Rows are points. To make a cloud, some directions were put in groups of two or more. Within a group, all points are equally far from the middle, so they leave a hole (a ring in 2 directions, a hollow ball in 3). The other directions are filled evenly. Then the cloud was stretched, turned, moved and blurred a little. How many holes are there, and how many directions does each take, smallest first?

Cloud (20 x 3)
-18, -31, 10
23, -58, 16
-29, -8, 38
27, 2, 69
1, -28, -50
39, -16, -57
-34, 12, 52
34, -14, 68
30, -29, 65
-35, 42, -39
-51, 47, -6
8, 52, -9
-28, -4, -39
-1, 49, -32
13, 10, 73
7, 46, -32
-12, 56, -26
-46, 29, -24
-31, -15, -5
23, -57, 3
Holes: 1 (3)

Cloud (32 x 4)
23, -13, -45, -70
-24, 14, -26, -38
-47, 10, -17, -10
-40, 4, -46, -12
38, -24, -32, 37
0, -36, -58, 9
50, -32, -4, -62
-29, -7, 7, 60
4, -8, 33, -32
15, -48, -15, -57
73, -3, 19, -9
73, -7, -5, 22
61, 35, -36, -40
-13, 8, -38, -49
58, 53, -35, 7
-10, -13, 30, -29
12, -18, -66, 22
60, 30, -38, -48
-9, 37, -14, 68
87, 15, -45, -21
21, 52, -22, 54
79, -13, 4, -33
45, 53, -9, -13
-10, -41, -55, -29
-53, 13, -17, 37
45, 58, -9, 19
-38, -18, 8, 46
29, 37, 22, -17
-50, 7, -2, -5
1, 21, 22, -29
-24, -14, 6, 58
54, 5, 33, -16
Holes: 2 (2, 2)

Cloud (78 x 8)
-39, 34, 63, 22, 27, -25, 7, 1
50, 1, 36, -16, -60, 0, -1, 50
2, 55, 24, 43, 12, 24, -15, 56
2, -6, -46, -56, -1, -1, -4, 24
-32, -25, 6, -46, -4, -43, 18, 14
27, 19, 50, -30, -26, -2, -28, -1
8, 11, 11, -28, -84, 1, -13, 65
-13, 19, 65, 58, 21, 29, 46, 8
23, 34, 1, 68, 8, 25, 55, 18
-15, -21, -17, -1, -55, -44, 42, 37
-32, 35, 27, 3, -9, -54, 43, -18
-4, 8, 27, 38, -75, 37, 7, 10
46, 15, 43, -9, -5, -22, 57, 31
-9, 32, 12, 37, 64, -28, 39, -5
-22, 2, 13, 24, 39, 43, 29, 74
2, -25, -13, -46, -49, 44, 19, 36
-29, 26, 35, 1, -34, 19, -44, -16
31, -4, -34, -2, -43, 68, 0, 52
-40, -10, -36, 30, -10, 23, 64, 26
37, 42, -13, 60, -2, 21, 6, -9
41, -45, -11, 27, -19, 1, -7, 12
34, -6, 25, 38, -58, 1, 33, 16
43, 9, 21, 27, -22, -17, -12, -34
-24, 45, 4, 35, 25, 18, 49, 68
-49, -2, -19, -46, -2, -26, 2, 26
-23, -2, -11, 1, 39, 17, 24, 84
40, 14, 48, -19, -23, -11, 49, -7
-7, 58, -23, 21, 30, -42, 30, 22
-54, -5, 14, 0, -36, 48, 10, 48
-3, 26, 63, -36, -20, 12, 19, 16
31, 60, 2, 22, 0, -16, -29, 50
17, 46, -28, -9, 28, -37, 40, 10
14, 49, 0, -17, -2, 49, -6, 21
-14, 33, 7, 17, -70, -39, 33, 46
-19, -27, 4, -31, -40, -9, -49, 23
10, -30, -31, -52, -57, -18, -14, 16
-42, -9, -22, -32, -37, -34, 8, 62
15, 16, 5, 23, 16, -24, 55, 78
-20, 25, -25, 4, 3, -6, 36, 95
26, 3, -10, 37, 17, 30, -43, -11
36, 23, 39, -18, -60, -24, 1, 47
29, 24, -13, 47, 1, 40, 70, 17
-9, 53, 7, -8, -56, 30, -29, 28
41, 40, 14, 59, -8, -13, 14, 12
-31, 64, 5, 8, -52, -38, 7, 39
17, 38, 30, 16, 44, -7, 71, 34
-20, -30, 35, -32, -36, 44, -1, 41
4, -28, 10, -25, -34, -41, 44, 44
7, 26, 50, 20, 36, 62, 20, 41
-6, 38, -9, 4, 60, -19, 48, 2
49, 30, -24, 8, 13, 10, 37, -22
4, 11, -48, 19, -79, -14, 30, 51
28, -20, -46, -24, -2, 39, -31, 37
-53, -5, -17, -5, -45, 6, -17, 63
-40, 46, 18, 42, -45, 16, -2, -12
13, 41, -4, -18, -63, -52, -1, 1
-62, -24, 13, -24, -12, -5, -10, 36
12, 35, 39, 3, -58, -35, -5, 52
-2, -19, -60, -8, -35, -29, 33, -14
-8, 15, -16, -45, -35, 5, 34, 78
-18, 42, 15, 47, 23, 33, 29, 65
-58, 9, 35, 36, 6, -9, 7, -40
14, -36, 8, 20, -8, 14, -51, 8
-21, 10, -14, -42, -45, -6, 20, 82
-18, 46, -7, 46, -35, 20, 49, -14
-57, 16, -29, 0, 24, 5, -17, 25
-34, 32, 32, 10, -5, -54, 38, -18
4, 23, 62, 4, 23, 28, -35, 2
-20, -53, 41, 23, 4, 57, 27, 0
-27, 28, -5, -26, -32, -60, -19, 10
1, 36, -18, -9, -46, -27, 72, 41
-29, -30, 56, -16, 1, 34, 42, 34
-58, -43, 34, 9, 11, 20, 36, 7
-13, 30, -23, -18, 35, -9, -29, 38
-36, -23, 19, 15, -20, 3, -49, -1
-63, 8, -21, 30, -18, -7, -11, -17
-25, -25, 16, 44, 5, -6, -30, -5
29, 64, -15, -10, 5, -30, -7, 51
Holes: 3 (2, 2, 4)

Cloud (101 x 9)
-26, -24, 5, -51, -7, 60, -34, 38, 5
-11, -63, -2, 8, -23, 24, -58, -19, -34
49, 47, 21, -1, 5, 17, -16, 39, -10
-4, -73, 5, 22, 39, -31, -23, -5, -29
-11, -31, -8, -30, 31, -15, -33, 53, -9
-13, 9, -9, 16, 59, -5, -26, 1, 14
-79, -5, 3, 4, 26, -9, -11, -11, 12
-6, 18, -13, -28, 4, 7, -43, -8, -33
3, 21, 60, -8, 20, 0, -72, 1, -31
45, -64, 32, -21, 2, 1, -42, 9, -15
15, -16, 0, -27, -28, 20, -56, 5, -28
-67, -23, -28, -35, 59, -8, -49, -52, 20
-48, -6, 52, -11, 39, -7, -51, -22, -32
9, -23, -10, -51, 33, -20, -13, -8, 21
3, -47, -6, 19, -19, 1, -34, -3, 29
29, -3, -4, 22, 7, 33, -60, -57, -49
-67, -41, 21, -22, -6, 18, -53, 38, -6
-11, -58, -4, -47, 2, 26, 32, -10, 61
-62, -9, -20, -41, 45, -28, -51, 9, -71
1, 8, -12, 52, 39, -9, -12, -22, -7
-62, -2, 19, 13, 5, 3, -24, -56, -20
-49, -4, 54, -13, 26, -9, -49, -13, 4
-58, -36, -3, -5, 53, 4, 26, -37, 44
-37, -11, 17, -62, 24, 11, -36, -15, -24
-54, -23, 4, 1, -11, -29, 22, -40, 12
-19, 19, -1, 7, 49, -42, -22, -58, 9
-31, -67, 25, -17, 36, -12, 12, -25, -14
-42, -26, 31, -8, 91, 11, -25, 14, -15
-30, -30, 23, 33, -34, 66, 5, -52, 19
44, -25, 14, 18, -62, 40, 39, 1, 46
-43, 20, -5, -11, 9, 23, -24, -31, 14
4, 39, 10, 14, -3, -3, -64, -12, -58
-6, 2, -12, -26, 25, 13, -21, -57, 22
53, 4, 34, -5, 22, 13, -10, 1, -7
-51, 12, -33, 2, 33, -9, -23, -67, -4
0, 46, 9, -11, 47, -52, -41, -32, -50
-15, 9, 20, -5, 8, 45, -19, -37, -33
-58, -37, -3, 9, -11, -10, 23, -25, 9
-21, 0, -20, 12, 12, 29, -29, -59, -17
6, -18, 56, 56, -30, -18, -50, -3, -26
-26, -12, -10, -21, -39, 27, 12, 21, -22
-28, -8, 6, -21, -62, 14, 14, 26, 12
-55, -17, 2, 4, 71, 9, 19, -36, -8
-2, -32, 44, -27, -3, 49, -46, 58, -65
-49, -38, 4, -17, -22, 24, 2, 46, 28
-9, 28, -21, -28, 50, -23, -26, -34, 17
-17, 12, 0, -20, -19, -18, 8, -65, 25
-33, -83, 66, 15, 33, 17, -23, 44, -13
-71, -79, 22, -30, 6, -7, -4, 3, -26
-7, 24, 19, 20, -4, 42, -29, -5, -40
-12, -15, 31, -12, -29, 43, 38, -28, 38
-23, -44, 2, -61, -28, 83, 6, 49, 27
-61, -23, -10, -76, 24, -4, 27, -7, 5
7, 2, -19, -48, -8, 45, -14, -17, 42
17, -59, 30, -31, 3, 29, -2, -6, -12
-44, -30, 26, 13, 75, -7, -44, -13, -46
62, 33, 29, 15, -21, 23, -27, -35, -30
11, -40, 12, 1, -15, 3, 22, 21, 26
-15, 5, 50, 7, -13, -3, -10, -26, 27
-46, -14, -23, -75, 49, 10, -7, 54, 20
-15, -3, 9, 27, -23, -7, 18, 28, -25
-7, 8, 10, 30, 3, -35, -42, -76, 18
-9, -29, 10, 38, 37, -51, -15, -35, 4
27, -28, 14, -27, -18, 48, 22, 3, 1
-31, -68, 43, -7, 50, 7, 17, 16, 36
-3, -12, 55, 4, -35, -6, -1, -19, -23
42, -36, 22, 43, -65, 18, -10, -16, 35
-57, -53, 22, -9, 37, 12, -69, 14, -51
33, -18, 46, 37, -51, 8, -42, 33, -44
13, -30, 66, -19, -24, 14, -59, 76, -54
-15, -1, -44, -55, 6, 24, 11, 12, 33
-10, 29, -37, 47, 23, -16, -10, -67, -14
-60, -52, 42, 2, 78, -11, -18, 4, -8
-31, -59, 33, 20, 42, -36, -74, -3, -31
23, 22, -28, -21, 31, -39, -22, -6, -41
1, -19, 23, 42, -39, 2, -10, -37, 41
7, 3, 21, 38, 16, -29, -31, -76, -13
-21, -37, -23, 25, -32, 27, 15, -23, 21
-16, -3, -6, -39, 21, 54, -16, 0, 40
20, 22, 3, -18, -31, 76, -14, 6, 42
-20, -10, -4, 23, 55, -23, -34, -75, -26
-7, 18, 16, 6, 46, -41, -19, -60, -42
-2, 0, 16, -7, 8, 6, -95, -44, -52
-35, 42, -3, -4, 20, -19, -47, 15, -15
45, 30, -8, 28, -2, -4, 42, -66, 17
18, 30, -7, -7, 3, -19, -30, -68, 38
-10, -1, -18, -5, 39, 8, 1, -74, 10
-11, -60, 54, 27, 15, 1, -34, -12, 2
8, 4, 9, 40, 6, 4, -56, -21, -4
-20, 1, 20, 14, -17, 41, -35, -38, 32
-32, -48, 12, 7, 30, 34, -29, -36, 31
-66, -62, 39, -19, -21, 18, 11, -17, 9
38, -14, -23, 22, -54, 14, 46, -17, 65
13, 5, -10, 9, -16, -47, 23, -30, 46
-66, -52, 20, 8, -15, 28, -5, -45, 13
-21, 18, -25, -41, 19, 0, -3, -45, -26
-4, 8, 7, -15, 31, -4, -22, -48, 8
-4, -44, -5, 41, -22, 21, -9, -36, 20
-9, -33, -10, 45, 0, -31, -17, -53, -7
-25, -31, 3, 24, -29, 19, 36, -24, 53
-23, -37, 35, -54, 7, 34, -48, 38, -69
Holes: 1 (3)

Cloud (94 x 9)
-15, 76, 15, 20, 8, 14, -69, -5, -9
-13, -25, -9, 0, 46, -61, -30, -31, 40
29, -26, 30, 5, -8, 39, 3, -28, 0
-45, 12, 6, -6, -2, 12, -8, -19, -49
-46, -8, 21, -34, 45, 11, 8, 72, -6
33, 16, 29, 8, -37, -25, 15, -20, -19
-43, 7, 19, 4, -9, 50, -28, 52, -16
22, -22, 34, -48, 50, -33, -26, -12, 82
24, -26, -32, -18, 52, 48, -25, 13, 26
-26, -7, 50, -35, 8, -70, 0, 15, 57
15, 15, 40, 77, 18, 27, -45, 3, 9
-30, -8, -8, 15, -46, 0, -24, 4, 43
3, 6, 38, 36, 87, -31, -32, -5, 20
-73, 25, 33, -5, 7, 14, -1, 58, 3
25, 40, 5, -25, -33, -3, 4, -38, -5
-21, -56, 14, 15, -3, -42, -47, 3, 23
24, -38, 35, -47, 74, -49, -41, 34, 33
-21, 0, -40, -35, 24, -30, 14, -21, -14
8, -7, -63, -33, 20, 1, -10, -18, 18
11, 12, 59, 64, 65, 14, -50, 0, 45
2, 42, 23, 9, -17, -57, -7, -4, 4
50, 15, 58, -20, 16, -39, -77, -2, -19
11, -72, -1, -37, 23, 24, 8, 25, -6
26, -43, 12, 17, -3, -14, 33, -18, -18
-20, 2, -12, 43, 36, 68, -6, 95, 2
-4, 26, 71, -10, 41, -10, -21, -52, 34
-16, 35, 57, 5, 0, -16, -40, 6, -40
-44, 7, -32, 34, 3, 64, 10, 15, 17
31, 23, 6, 49, -28, 18, -63, -15, -7
-45, 66, 12, -2, -40, -23, -27, 18, -34
-18, -58, -13, -7, -27, -39, 3, 0, -12
43, -25, 12, -41, 58, -24, -25, 12, -21
-24, 6, 59, -6, 86, -23, -23, 10, 8
-65, 13, 37, -14, 25, -16, -12, 10, -6
6, -1, -15, -54, 15, 32, 42, 12, 7
-10, -3, -31, 48, 20, 46, -2, 3, 6
-62, -4, 20, 53, 31, 20, 34, 30, 18
-14, -17, 3, 1, -18, 36, -52, 10, 7
39, -39, 18, -31, 63, -55, -15, 28, 40
-2, -54, 11, 19, 71, 29, -24, 21, 35
59, 22, 63, -10, 35, -6, -45, -41, 3
57, -49, -64, -51, -6, -4, -37, 42, 8
7, 83, 36, 23, -18, 9, -28, 17, -48
-26, -9, 24, -36, 73, -10, -4, -12, 10
-18, 29, 23, 33, 40, -8, -67, 74, 20
1, -18, 1, -71, -41, -28, -4, 27, 3
42, -27, -37, -90, 11, -17, -31, 18, -27
-9, -24, -48, -56, 17, -49, -40, 1, 7
45, -19, 56, 32, 27, -12, -69, 70, 39
0, -1, -5, -30, -51, 37, -3, -18, -18
-8, -34, -1, -5, 0, 1, 20, 88, -16
28, 64, 35, 19, 33, 29, -47, 56, 9
-2, -42, 33, -33, 29, -2, 48, -22, 55
-12, 33, 7, 9, 50, -1, 21, 10, 7
-4, 18, -46, 29, -17, 9, -17, 17, 23
-13, -22, -13, -3, 38, 23, -16, 32, 73
24, -70, -21, -18, -5, -64, -50, -5, 39
2, 1, -34, 54, -15, 10, -16, -2, -5
5, 50, 65, 25, 23, 31, -1, 6, -23
16, 23, -40, -22, 5, -7, -4, -43, -21
-28, 4, -48, -39, 5, -43, -47, 23, -1
9, -87, -14, 6, 53, -29, -12, 18, 42
-7, 34, 19, 21, 12, -43, -26, -36, 53
12, -43, 6, 12, 50, 13, -63, 8, 0
-43, -11, 26, 40, 43, 51, -6, 56, 6
3, 23, 59, 12, 84, 3, -32, 9, 51
-13, 0, 74, 3, 60, 15, 0, 16, -1
13, -27, 41, 0, 28, 24, 16, -31, -12
45, 13, 15, -17, -5, 10, 15, 30, -34
16, 15, 55, -45, 24, -29, -69, 32, 31
-1, 72, 32, 38, 33, 18, -61, 63, 1
-9, 72, 25, 28, -27, 5, 5, -10, -33
-31, 14, -3, -25, 69, 8, 10, 6, 13
-16, 39, 10, -12, -43, -44, 4, -8, 5
-35, 14, 33, 43, -25, 7, -43, 30, 44
-21, 17, 77, -23, 6, -37, -41, 5, 15
-39, 18, 5, -37, 58, 16, 5, 77, -6
-14, -37, -25, 2, 28, 39, 48, 10, -23
26, -44, -33, 8, -28, -35, -26, -38, 34
-28, 56, 24, -8, -36, -33, -25, 48, -21
-4, 8, 9, 9, 58, -38, -15, -38, -10
-37, 40, -5, -10, 25, -19, -1, 3, 35
-17, 62, 84, 29, 53, -3, -33, 4, 15
44, -11, 8, -59, -34, -19, -14, -29, -26
-38, -11, 11, 56, -10, -8, 30, -26, 17
30, -36, -43, 5, -14, 27, -33, 76, -44
45, -69, -20, 3, -1, -10, -30, -52, 11
-12, 19, 47, 63, 19, 9, -67, -1, 30
47, -60, -30, -40, 17, -47, -62, -26, 3
-5, -20, 14, 11, 15, -40, -85, -23, 19
47, -31, -15, -15, -12, 69, -18, 72, -5
52, -27, 30, 24, 35, 18, -27, 68, 53
-24, 15, 24, 5, 51, 2, -53, 16, 59
31, 2, -16, 11, -20, 77, -39, 15, -18
Holes: 2 (2, 6)
